Rows are points. The window is the flat piece filled in between its corners: a triangle in 3 columns, a solid with four corners in 4, and so on. A path goes straight from each point to the next, and from the last back to the first. List the points from which the path goes on through the window.
In the rows, 128 means zero.

Window, 4 rows:
[[ 79 194  99 123]
 [156 127 210 154]
 [171 124 156 114]
 [110 146  93 143]]
Path:
(1): [ 95 197 105 136]
(2): [ 68 141 114  88]
(3): [ 55 144 113  96]
(4): [116 174  89 131]
(5): [148 159 161 148]
(6): [ 95 113 191 133]
(7): [ 93 132 112 117]
(8): [133 183  84 172]
(9): [168 147 145 144]
(10): [130 117 149 138]
(11): [124 130 108 104]
(12): [146 168 104 159]
Through the window after points: 1, 5, 7

Window, 6 rows:
[[ 82 123  73 144 116 118]
 [157 172  83 135 111 147]
 [ 88 127 183 153 121 115]
 [ 49 125 143  87  51  98]
 [141 179 109 168 235  90]
 [148 110 134  99 107 138]]
Path:
(1): [149 147 120 147 116  87]
(2): [ 97 168 132 117 163 146]
(3): [ 92 138 116 105 151 144]
(4): [102 116  98 157  78  97]
(5): [110 121 102 152  89  91]
(6): [ 98 132  89  96 158 177]
(7): [104 169 124 140 181 126]
(8): [125 124 110 169 146  81]
Through the window after points: 3, 5, 7

Window, 8 rows:
[[187  91 184  97 110 129  93 161]
 [106 142 129 122  75 147 115 123]
 [131 156  67 129 104 115 198  93]
 [129 111 180 138 140 221 113 141]
 [ 55 133  72 149 116 130 209 143]
 [152 145 113 164 125 100 115 141]
 [183  96 111  92 132 129  57 142]
 [ 67 215 113 113 188 103 185 141]]
Path:
(1): [139 179 180 146 118 225 135 175]
(2): [153 164 113 121  91 152 198 152]
(3): [ 98 142 130 136 139 126 153 111]
(4): [128 118  83 123 115  96 186  57]
(5): [132 203  82 138  99 159 172 183]
(6): [128 148 109 125 110 141 147 148]
(7): [106 105 116 114 117 134 151 117]
(8): [115 102 143 132 126 127  91 119]
(9): [150 138 106 105 100 142 113 143]
(10): [128 130 138 116 136 181 125 162]
(11): [126 111 147 126 122 154 134 107]
(12): [121  63 148 123 149 172 102 109]
Through the window after points: 4, 8, 12

Window, 11 rows:
[[120 145 114 119 108 150 127  85 113  64 117]
 [150 132  90 125  62 122  88 101 112 167 176]
 [147  99 146 160 121 177 100 146 154  97 147]
 [155 152  82 122 112 106 112  81 163 162 150]
 [ 75 202  82  81 145 154 120 199  30 185 153]
 [152 196 184  75 103 101 148 122 117 119  99]
 [134 158 104 143  70 110 212 164 138 147 105]
 [106 110 168 113 107 168  79 144 138 150  88]
 [137 145 105 142 157  84  79 120  49 219 132]
 [154 104 117 169 123 216  97  95 119 158 132]
 [158 100 162  75 153 107 164  57 112  92 125]]
Path:
(1): [156 112  94 131  90 145  96 136 108  90  94]
(2): [109 175 152 130 131 141 178  89 150 162 170]
(3): [ 90 154 134 122  99 134 120 104 107 159 164]
(4): [199 101 109 133 111 172 107 139 111  93  84]
(5): [183 121 104  93  82 119 124 123  97 158 111]
(6): [ 95 160 127 129 129 131 110 118 124 127 154]
(7): [109 146 128 120 121 132 135 116 100 164 153]
(8): [175 146 108  95 121  96 122 105 107 125  77]
Through the window after points: 1

Window:
[[136 104 109 144 143  77 127 173  77 118 185 124]
 [ 95 135 124 165  82 158 178 101 124 116 104 135]
 [ 85 136  89 142 192  61 131 140  98  84 178 117]
 [ 99 104 156 163 102 154 183 123 167 115 168  92]
 [105 142 136 127  69 128 150  92 176 134 139 117]
 [134 129  77 196 169  64 115 159 106  98 154  88]
 [148 157 118 212 157 162 145  69 112 179 142 160]
 [122 123  75 115 198 151 160  91 154 147  77 115]
 [ 79  93 118 155 131 114  84 182 133  76 184 103]
 [113 120 180 133  92 144 144  75 126 111 126  93]
 [ 76 140 142 134 100 154 145 129 127 148 149  68]
 [128 136  90 142 133 125 124 152 110  69 195  93]]
Path:
(1): [107  82  88 143 101 114 172 101  93 148 150 129]
(2): [ 96 101  81 155 126 126 149 112 121 137 130 129]
(3): [139 158 113 158 183 126 136 132 138 119 145 105]
(4): [115 202  92 103 195  71 127 193 188 113 163  68]
(5): [125 100 103 187 118 132 128 116  84  92 169 116]
(6): [108  67  92 158 108 130 146 109  53 132 209 112]
(7): [104 177 159 151 124 125 144 126 194 118  83 112]
(8): [122 143 130 165 132 127 126 142 135 107 154  94]
Through the window after points: 4
